Each row is a point. To make a cloud, some directions were put in groups of two or more. Within a group, all points are equally far from the middle, so they leave a hole (a ring in 2 directions, a hollow ball in 3). The other directions are filled evenly. Then the cloud was stretched, turned, moved and blurred a little. Count the holes, and give their numbers of directions, smallest first.
(in the rows, 128 means zero)

Cloud, 20 rows:
[[ 85  92 141]
 [ 85  96 106]
 [162 120 169]
 [111  85 110]
 [146 137 186]
 [102 182 133]
 [140  99 115]
 [ 97  88 157]
 [ 89 109 161]
 [ 92 131 166]
 [143 162 176]
 [149 172 162]
 [101  81 151]
 [148 176 129]
 [ 71 138 116]
 [ 83 121  91]
 [129 115 187]
 [149 177 137]
 [ 92 137  85]
 [115 187 136]]
Holes: 1 (3)

Cloud (30 x 4):
[[ 92 113 105 165]
 [ 82 118 107  87]
 [171 103 125 167]
 [180  78 133 115]
 [ 93 122 168 103]
 [130 109  68  91]
 [ 86 151 163 163]
 [108 162 160 163]
 [150 163 127 155]
 [148  99 100 168]
 [157 108 176 141]
 [177 111 114  91]
 [ 79 134 166 158]
 [140  96 101 167]
 [180  80 128 109]
 [ 81 138  92 159]
 [132 117 179 112]
 [ 73 157 105  91]
 [167 112 151  98]
 [179  85 149 123]
 [107 143 153  88]
 [118 186 128 136]
 [125  90  86  91]
 [ 76 143  94 156]
 [129  84  91  94]
 [ 83 149  73 138]
 [158 163 110 143]
 [160 130  65 107]
 [ 80 100 144 111]
 [179  79 132 114]]
Holes: 2 (2, 2)

Cloud, 49 rows:
[[179 138 135 121 182 180]
 [104  94  88 103 154 115]
 [ 80 127 135 115 106 155]
 [108 131 103 115 149  66]
 [174 118 144 135 163 187]
 [ 79 130 102 140 151  95]
 [139 140  81 181 143 149]
 [188 111 123 114 202 146]
 [106  99 168 151 155 150]
 [ 83 124 106 109 157 104]
 [107 132  98 130 115 186]
 [ 90 122 156  88 110 123]
 [105 170 120 101 142 162]
 [ 97  91 145 134  99  84]
 [108 131 141 174  94 108]
 [ 79 100 136  95 126 128]
 [161 105  80 170 152 116]
 [188 150 117 156 188 144]
 [117 175  95 154 105 115]
 [ 91 162 115 118 156  89]
 [141 157 135  98  89 141]
 [159 150 179 105 147 165]
 [166 102 183 130 163  67]
 [158  82 194 113 160  96]
 [132 136 152 182 181  85]
 [117 155 102 193 132 127]
 [132  95 119  58 155 128]
 [155  87 191 132 156  86]
 [127 195 100 122 146 131]
 [107 102  82 110 157 101]
 [136  67 111 142 177 132]
 [173  92 136 138 142 181]
 [167  69 128 137 118 158]
 [188  91 144  91 186 152]
 [197 116 117 151 188 101]
 [105 151  84 145 129 168]
 [158 131 138 152 169 186]
 [123 141 153 166 194 135]
 [144 136 174 137 166 174]
 [116 107 143 179 136  70]
 [151  58 120 127 105 122]
 [177 153 116 178 174 141]
 [ 98 107 133  71 151 120]
 [130 181 152 119 129  85]
 [176 139 102  96 167  85]
 [100 107  95 147 149  77]
 [145 109 132 158  93 159]
 [152 101 125  55 162 134]
 [179 109  99 164 182 136]]
Holes: 3 (2, 2, 2)

Cloud (54 x 6):
[[140 153 130  58 124 121]
 [129 192 112 104 113 129]
 [ 95  99 140  92 188 142]
 [122 159 182 183 129 132]
 [126  77 161 140 102 140]
 [157  79 100 124 126  98]
 [ 97  88 121  88 157  80]
 [127 193 110 109 121 125]
 [108 104 134  78 102  75]
 [ 59  97 132 138 173 121]
 [103  89 107 163  88 156]
 [128  96 132  99  94  68]
 [ 97  80 137 128  81 149]
 [134 148 128 146 120 197]
 [116 143 171 185 155 155]
 [ 58 126 127 146 161 152]
 [ 69 118 163 125 183 153]
 [154 153 174  89 141 107]
 [132 126 125 187 173 129]
 [103 144 195 134 168 155]
 [129 132  91 100 147 179]
 [160 183 102 138 124 117]
 [138  75 112 146 111 152]
 [ 62  80 142 157 158 116]
 [100  73 110  89 148  99]
 [115  81 123 149  84 155]
 [139 163  83  93 134 138]
 [ 70 132 185 106 126  93]
 [ 81 135  86 132 142 106]
 [144 140 108 179 161 109]
 [108 154 126 128 125 200]
 [ 88  68 114 111 113 150]
 [118 183 142 106  95 166]
 [115 170 144 147 119 190]
 [ 89  92 110 184 149 100]
 [ 99 142 147 180  75 103]
 [122  61 115 124 144  83]
 [ 47 113 166 153 135 133]
 [172 108 121 112 164 111]
 [107 139  85 111 145 175]
 [171  93 114 122 146  97]
 [ 88  99 101 187 113 138]
 [ 50  99 168 138 154 134]
 [149 174 146 122  91 163]
 [129 117 182 124 164 164]
 [112 115  80 171 117  88]
 [ 98 118 134 149 128  49]
 [141 155 171  72 127 131]
 [145 174 162 143 154  87]
 [ 98  99  71 156 113 121]
 [ 71 106 111 136  91 166]
 [113 116 135 146  55 134]
 [ 70 110 177 109 169 151]
 [175 108  94 122 115 103]]
Holes: 3 (2, 2, 2)

Cloud (86 x 8):
[[111  92 112 196 169 141  80 156]
 [ 72 101 135 102 127 162 180 124]
 [ 98 143 169  65  97 126 152 116]
 [ 60 173 111 162 129 153 186 110]
 [ 96 133  96 162 149 209 101 160]
 [166 189 115 190 160 140 123 108]
 [127 153  81  76 132 130 132 138]
 [145 157 181 134 144 169 193  98]
 [154 140 158 128 146 167 109 154]
 [139 158  87  89 109 181 141 106]
 [ 70  81 121  94 102 151 141 119]
 [106 109 125  85 156 119 176 142]
 [108 176 152 145 181 120 199 110]
 [124 159 139 159 108 116 108 105]
 [142 103 139 132 153 144  82 184]
 [122 156  83 190 148 189 126  94]
 [124 109 188 167 125 113 124  87]
 [ 99 195 113 126 138 159  83 116]
 [ 81 113 137 124 214 157 162 107]
 [120 109 103 141 208 155 123 160]
 [124 190 143 163 104 135 120 101]
 [166 108  71 113 182 147 110 130]
 [110 113  91 134  85  92 172 134]
 [169 115 141 144 135 141  85 156]
 [ 73 121 150  81 126 136 148  87]
 [109  95  87  73 152 177 110 145]
 [151 124 126 130  75 101 116 102]
 [175 103 101 143 105 185 135 154]
 [198 112  65 153 102 135 113  84]
 [126 154 127 122  74 132 111 106]
 [144 100 139 138 187 191 139 100]
 [148  94 100 129 159 130 144 123]
 [ 98 101 143 149 129 139  90 162]
 [ 60 171 180 107  98 155 143 124]
 [146 125 120  64 111 127 180 164]
 [129  77 113  84 101 127 108 146]
 [143 164 132 121 181 162  76 136]
 [106 118 143 161 192 157 154 105]
 [ 92 159 104  60 134 160 138 119]
 [ 73 166 156 119 148 179 158 169]
 [144 125 115 113 168 125 157  86]
 [ 95 122 102 102 131 173  90  84]
 [108 167 126  66 151 152 169  93]
 [113  85 156 175 152 194 134 108]
 [113  83 106  69 168 116 103 153]
 [ 92 156 159 145 143 164 101  84]
 [111 144 105 149 166 165 155  99]
 [168 199 138 130 180 196 115 119]
 [ 83 154 152 146 189 171 145 128]
 [159 199 184 123 134 143 167 126]
 [150 130 148 153 104 143 113 157]
 [100 104  99  90 163 145  76 122]
 [176  95 136 154 146 110  71 125]
 [ 80  93  95 104 163 104 147 149]
 [136 111 143 120 163 106  85 144]
 [130 175 172 162  75 144 160 120]
 [ 80 115  90 119 124  99 160 138]
 [116 154 143 101 133 111 109 178]
 [131 123 136  84  75 171 187 119]
 [ 70 102 187 172 138 175 173  98]
 [112 195 140 102 149 114 116 130]
 [101 158 104  95 164  77 133 111]
 [103 147 163 108 104 134 122 121]
 [ 87 157 127 169 133 122 139 175]
 [104 136 179 131 126 179 105  74]
 [127 147 122 149 165 195  72 138]
 [183 140 137 133 140 102  93 147]
 [133 108 111 150 175 194 123 121]
 [113 152 116 108 189 185  58 175]
 [161 116 119 156 106 146 148 181]
 [171 111 178 124 170 175 105 135]
 [106 111 143  85 176 121  87 136]
 [127 116 190 130 109 153 117  66]
 [112 133 142 192 165 176  96  91]
 [207 119  87 103 138 103  97 111]
 [178 157 121 110 144 126  80 177]
 [122  82  77 100 145 188 108 150]
 [177 154 126  61 118 132 110 127]
 [121  66 124  91 158 111 166 175]
 [164  87  90 109 180 136 129 157]
 [202 140  77 137 149 158 130 105]
 [115 143 177 126 162 118 133 151]
 [159  81 149 126 108 127  93  89]
 [174 116 143 159 183 133 100 148]
 [171 107 116 211 196 152  88  98]
 [134 179 104 145 149 137  73 135]]
Holes: 1 (2)

Cloud (104 x 9):
[[173  66 138 181 109 111  82 118 134]
 [198 195 146 118 144 166 164 150  88]
 [ 75 101 134 122 135 128 108 101 149]
 [156 111 204 116  84 164 107 185 139]
 [ 92  74  95  96 122 183 139  99 159]
 [122  98  97  85 127 108 149 130 115]
 [102 110 128  93  87 100  94 146 176]
 [134 177 167 174 133  98 116 161  90]
 [133 132 131 178 118 111 175 179 125]
 [130 148  88  88 145  93 113 157 131]
 [112 162 125 155 133 170 196 102 156]
 [152 132 106 200 124 141 105 179 160]
 [167 102 104  96 159 133 126 137 193]
 [114 113 134 155 118  93 116 168 182]
 [178 120 175 105  87 115 137 176 134]
 [ 97  97 150  48 153 155 128 125 130]
 [158 132 110 168 152 172 194 109 109]
 [134  80 114 131 183 173 126 176 175]
 [146 132 190 157 119  75 159 108 166]
 [154  73 139  97 123 190 136 127 143]
 [205 140 180  97 110 127 142 173 133]
 [181 178 159 106 154 141 153 154 129]
 [133 120 100 100 120 127 144  96 210]
 [ 99  78 113  95 148  99 165 106 166]
 [165 122 117 194 127 105 110 171 165]
 [107 172 153  95 139 173 135 181 130]
 [174 148 180 115  94 189 135 113 114]
 [168  63 167 119 148 114 157 124 154]
 [ 98 119 181 186 119 102 115  95 155]
 [102 122 109 144 134  86 106 129 126]
 [114 180 171 162 198 126 145 113  97]
 [ 99  94  99 166  94 110 144  97 101]
 [112 156 100 107 117 163  98 191 141]
 [177  58 187 145 148 132 160  98 159]
 [102  39 106 141 112 113  98 145 190]
 [209 185 157 115 134 152 145 128 107]
 [168 103 107  76 136 133 144 143 108]
 [132  94 117 154 135 166 132  62 128]
 [105 140  90  96 122 128  88 192 147]
 [133  67 164 124 113 167 119 164 126]
 [157  88 155 149 149 135  89 173 109]
 [ 69  81 118  84 102 107 109 126 114]
 [ 81 129 177 117 147 132 134 111 176]
 [167  99 170 155 127  98 138 173  76]
 [134 125 102 112 137 117 146 114 201]
 [195 181 152 127 176 164 128 155 119]
 [146  64 149  97 105  85  93 130 132]
 [120 126 123  48 141 173 172 148 113]
 [131 117 137 102 111 141 188 107 133]
 [106 131 103 180 113 175 154 138  93]
 [191 148 101 132  92 145 131 178  74]
 [149  58 158 169  90 139 109 118 117]
 [135  76 147 159 126 119  85 138 159]
 [116 148 145 177 128 169 182  95 172]
 [106  65  90 143  84 111 134 100 136]
 [ 73 115 132 131  86 126 152 166 133]
 [109 188 135 119 103 149 119 157  81]
 [ 54  33 140 150 113 123 138 131 184]
 [170 141 147 127  94 118 151 152  87]
 [118  71 167 185 127  90 117 116 121]
 [110  93 160 121 147  80  98 187 152]
 [121 148 164 136 107 112 136 197 115]
 [ 76  94  93 165  93 133 149 116 115]
 [ 92  95 129  97 122 105 117 162  93]
 [159 120 142 155  94 120 148 178 126]
 [136 179 149 152 134 183 179 114  83]
 [129 128 180 106 126  63 133 113 157]
 [192 150 190 135 116 126 156 100 144]
 [154 128 152 137 132 182 155 152 193]
 [121 174 140 145 154 131 102 164  98]
 [129  87 120 175 127 112 124 147 100]
 [166  94 148 141 109 171 181 103 160]
 [197 122 206 155 123 175 156 143 160]
 [175 122 195 172 128 142 196 105 132]
 [ 92 178  83 186 102 148 133 109 119]
 [121  66 167 120 154 170 171 160 169]
 [136  67 156  81 130 122 162 109 155]
 [157  75 165 116 133 192 148 168 149]
 [168  66 149 170 117  78 117  99 134]
 [107 151 127 137  99 188 170  84 131]
 [137 117 177 121 107 182 167 120 144]
 [119 150 156 102 184 148 115 177 133]
 [135 123  78 163 123 203 139 160  97]
 [125 125 106  74 186 169 117 170 149]
 [153 126  77  95 183 160 132 153 176]
 [132  91 162 109 126  63 112 113 118]
 [145 161 121  69 132 202 140 186 149]
 [183 124 157 176 138  74 100 132 112]
 [159 131 184 176 125 172 134 171 156]
 [163  97 127 187 138 124  84 167 155]
 [106 124 111 127 183 143 161  93 134]
 [115 119 150 183  75 139 143 129 123]
 [ 95  93 153 138 166 136 142  94 166]
 [ 85 119  93 153 134  96 111 113 115]
 [ 86 127  98 160 113 148 135 203 183]
 [124  85 123 116  85 100 135  95 103]
 [132 131 148  86  72 120 105 176 135]
 [154  66  74  98 136 131 138 143 168]
 [130 137 174 153  79 137 126 145 107]
 [152  94  79 129 110 138 152 180 130]
 [143  94 175 132 143 144 109 176  83]
 [ 70  67 128 100 115 110  94 133 170]
 [134 171 146 126 120 188 162 108  62]
 [164  95 157 134 115 107 159 145 107]]
Holes: 2 (2, 2)

Cloud (95 x 9):
[[141 109  78  66 123 136 195 131 141]
 [206 129 163 134 147 119 118 108  91]
 [196 109 135 114 110  66 156  68 146]
 [139 150 159 110 111 153  91 106 162]
 [125  66  97 122 115 130  95 107 174]
 [173 117 120 196 156 137 131 159 185]
 [185  93 114  99 146 101 156 122  85]
 [139  84 108  56  99 132 114  82 112]
 [ 99  80  99 118 185 120  96  90 141]
 [126 147 136  43 149 105 188  74  92]
 [109  88 163 151 150 108  91 140 183]
 [180  93 104 166 152 198 155 118 118]
 [199 143 124 139 153 144 154 138  94]
 [151 121 174 179 139 121  92 121 168]
 [175 126  93  58 112  78 126 121 139]
 [136 120 108 143 119 171 150  91  82]
 [166 119  59 154 141 108 146 115 145]
 [142  80 143  64 121  98 134  84 130]
 [110 115  86 137 158 104  83 113 153]
 [157 192 174 108 136 166 102 138 127]
 [125  71 118 102 168 173 115 126  96]
 [153 170  90 121  93 159 130 124 123]
 [151  95 137  95 143 116 104  66 159]
 [156  70 151  99 131 100 176  96 103]
 [123 121 123 106 108 148 128  76  87]
 [192 117 115  74 118 163  91 175 127]
 [131 131 159 136 161  95  72 161 191]
 [ 88  91  63 114 130 144 128 117 111]
 [127 112 105 133  57 135 152  78 143]
 [173 125 113  92 114 143  59 103 146]
 [108 163 158  83 153 150 109 181 149]
 [110  86 140  99 133  92 122 104  89]
 [183 126  93 116 135 193 148 103 175]
 [ 91 131 163 101 140 115  91 158 104]
 [129 136  91 103  79  90 103 137 143]
 [122 130 180  93 136  90 126 137 104]
 [131 107 161  95 195 116 136 186 135]
 [167  63  89 133 135  83 165  91  97]
 [159 182 114 119 141 150 152 167 155]
 [164 108 156  51 122  89 134 120  84]
 [147 118 114 142 143 185 181 160 144]
 [179 152 120  60 133 153 191 118 160]
 [118 112 132 122 126 138 104 101  88]
 [154 115  86  91 135  94 121 143  69]
 [212 122 138 181 127 120 113 168 146]
 [125 124 117 104 202  78 187 130  99]
 [194  89  99 124 154 103 146  97 109]
 [143 190 136 138 154 134 109 139 141]
 [141 124 127  73 150 184  82 111 123]
 [119 115 126  95 142 101  80  92 149]
 [177  92 144 132 161  91 129 154 177]
 [ 85 137  98  64 148  99 147  82 135]
 [149  80 104 125  83  93  93 130  93]
 [185 125 150 108 179 157 105  92 129]
 [174 171 150 134 182 136 113 157 153]
 [171 121  99  49 115 155 161 145  91]
 [145  86 102  71  81 133  97 149 130]
 [148 111  95 131 111 143  79 144 182]
 [157 109 118 121 117 215 146  85 147]
 [117 117 170  89 138 145 112 181  90]
 [142 163 141 148 137 115 157 165 153]
 [174 153 149 148 185 117 123 176 146]
 [124 100 107 118 100 168  99 118 113]
 [148  93 146 126 195 164 167 125 107]
 [216 119 159 145 111 104 147 136  91]
 [164 120 156 147  67 194 114 147 138]
 [138 118 153  62 160  86 121 187 153]
 [190  98 162 146 132  86 137 188 140]
 [210 134 140 109 167 120 129 138 109]
 [119  77 124  92  92  92 129 108 160]
 [102  69 143 144 175 153 144 103 154]
 [196 138 121 117 136 122 136 154  77]
 [146 124 161  61 138 121 113 106 168]
 [142 117 133  91  65 108  68 127 171]
 [110 120 137 155 155 122 123  93 158]
 [139 121 136  65 165 143  93 184 178]
 [169 153 167 104 121 121 194 111 110]
 [175  88 121  94  81 144 137 128 182]
 [194  99 191 134 100 150 137 153  89]
 [159 143 146  38 142  63  76 117 136]
 [147 134 179  63 157 159  83 130 113]
 [121 126 134 107  91 163 158 130 114]
 [160 138 160 127 114 133 149 136  67]
 [168 101 182 100 148 107 135  89 121]
 [160  72  97 123 100 115 143 116  74]
 [114 102 118  83 172  48  68 171 165]
 [153 142 136  89 108 120  66 110 181]
 [149 139  96 105 110  79 117 114 176]
 [ 88  98  95 111 139 158  81 165 115]
 [150  86 123 149 166  57 125 133 176]
 [113  90 130 149 136  37 133 140 131]
 [184 140 144 169 155 154 151 108 103]
 [114  62 104 120  93 131  79 156 119]
 [179 171 114 109 108 172 156 159 105]
 [111 106 168 149 134 149  81 151 134]]
Holes: 1 (6)

Cloud:
[[142 144 140 143 105 194 157 140 152]
 [ 98 205 126 123 140 126  86 119 108]
 [140 150 112  91 118 102  62 146 106]
 [126 112 118 103 107 159 134 187 102]
 [101 172 115 106 136 135 141 159  76]
 [120 152 148 149 151 105  85  95  71]
 [112 171  91 155 162 135 131  92  85]
 [122 193 135 186 118 143 131 100 103]
 [166  95 128  97 132 100 152 152 155]
 [161 121 139 110 122 106 130  84 156]
 [165 125 102 122  59  96 122 103 154]
 [121 143 174 104 166 175 116 185 121]
 [159 147 163  87 157 157 133 108 147]
 [139 204  96 139 120 139 136 160 125]
 [179 179  79  95 117 143 110  87 149]
 [140 186 165 108 139 130 158 157 155]
 [170 112 157 132 100 144 112 115 144]
 [147 193  81 149  80 116 173  69  97]
 [160 119 137 123  71 130  77 148 131]
 [183  93  83  75 144 103 114 144 151]
 [115 184 154 134 132  99 105  60  80]
 [153 118 150 108 153 184 108 210 163]
 [106  96 162 117 118 109 137 112  88]
 [120 104  99 155  71 126 167  89 122]
 [139 158 158  85 125 101 159 162 144]
 [117 215 137 156  99 148 166 133 109]
 [152 154 110 106 163  82 178  82  80]
 [144 149  86  86  89 130 143  56  90]
 [128 143 111 112 157 107 142  81  53]
 [ 95 117 177 122  96  92 147 109  82]
 [107 216 115 101  95 121 181 100  87]
 [184 117 100 107 149 111 182 123 110]
 [156 121  83  93 148 180  76 194 146]
 [119 136 101  93 100 169 130 170 102]
 [151 106  96  93 149 135  48 178 132]
 [113 133 158 174 147 154  76 106 126]
 [149 176 141  71 116 140 146 168  93]
 [161 153  84  62 150  90 127 151  94]
 [141 136 156 111 124 176  97 105 140]
 [ 96 214 126 147  96 148 141  99  70]
 [144 173 143 160 118 100 133  81 131]
 [149 137  89 109  82 125 192 173 122]
 [127 170 164 176 128 104 162  93 107]
 [137 100 172 159 166 128 139 194 120]
 [159 159 160 105 119 138  75 185 134]
 [118 164  90 129 182 123 128 182 104]
 [127 174 177  82 152 118  82 157 136]
 [ 95 142 121 115 153 145 116 109 146]
 [151 102 151 108 155  85 159 119 141]
 [131 142 179 133 125 151  95 200 123]
 [182 174  95 122 126 160 103 100 110]
 [133 148 169 190 175 150  98 125 139]
 [129 101 132 125 169  81 114  93 149]
 [172 162 122 117 149 112  97  80 151]
 [156 105 101  73 149 121  56 165 141]
 [138 134 137  74 130 106  62 153 149]
 [144 198 124  82  78 129 123 152  81]
 [134  85 138 153 157 148  76 127 128]
 [124 222 110 116 108 112 127 116 127]
 [165 229 145  97  92 145 151 115 115]
 [118 151 197 120 166 133  99  88 119]
 [169 157 107  64 160 112 164 175 123]
 [155 144 164 118 123 113 143 126  64]
 [101  85 155 124 178  86 129 115 114]
 [160 184 140 146 173 166  84 183 163]
 [140  87 118 126  90 156 114 188 143]
 [163 119  66 118 108 127 167 179 118]
 [143 156 191 109 143 112 149  84  97]
 [175 126  86 131 117 180 120 113 139]
 [164 140 106  68 153 137 154 172 165]
 [134 173 110 120  94  78 116 141 133]
 [151 163  68  83 120 101  98 146 161]
 [120 160 160 123 130  87 140 163 137]
 [125 177 114 150 127 128 119 184 111]
 [138 147 143 169  94 130  98 119  82]
 [168 108 163 132 172 134  88 208 166]
 [113 142  77 119  75  84 178  62  63]
 [158 151 147 112 141 194 149 190 140]
 [162 175 143  85 151  84 107 160 123]
 [176  94 113  83 104 111 145 127 139]
 [127 204 124  94 156 120  76 101 129]
 [123 119 133 181  96 123  92 119 118]
 [167 194 110 113  74 143 104 159 166]
 [106 175  76 106  91 160 102 109 104]
 [124 181 118 116 152  96 169  63  68]
 [140 147  96 147  59 195 125 115 153]
 [149 172 133 106 149 182 146 131  88]
 [104 161 153 180 152 109 110  94  76]
 [125 194 112  74 102  95 148 136  80]]
Holes: 3 (2, 3, 3)
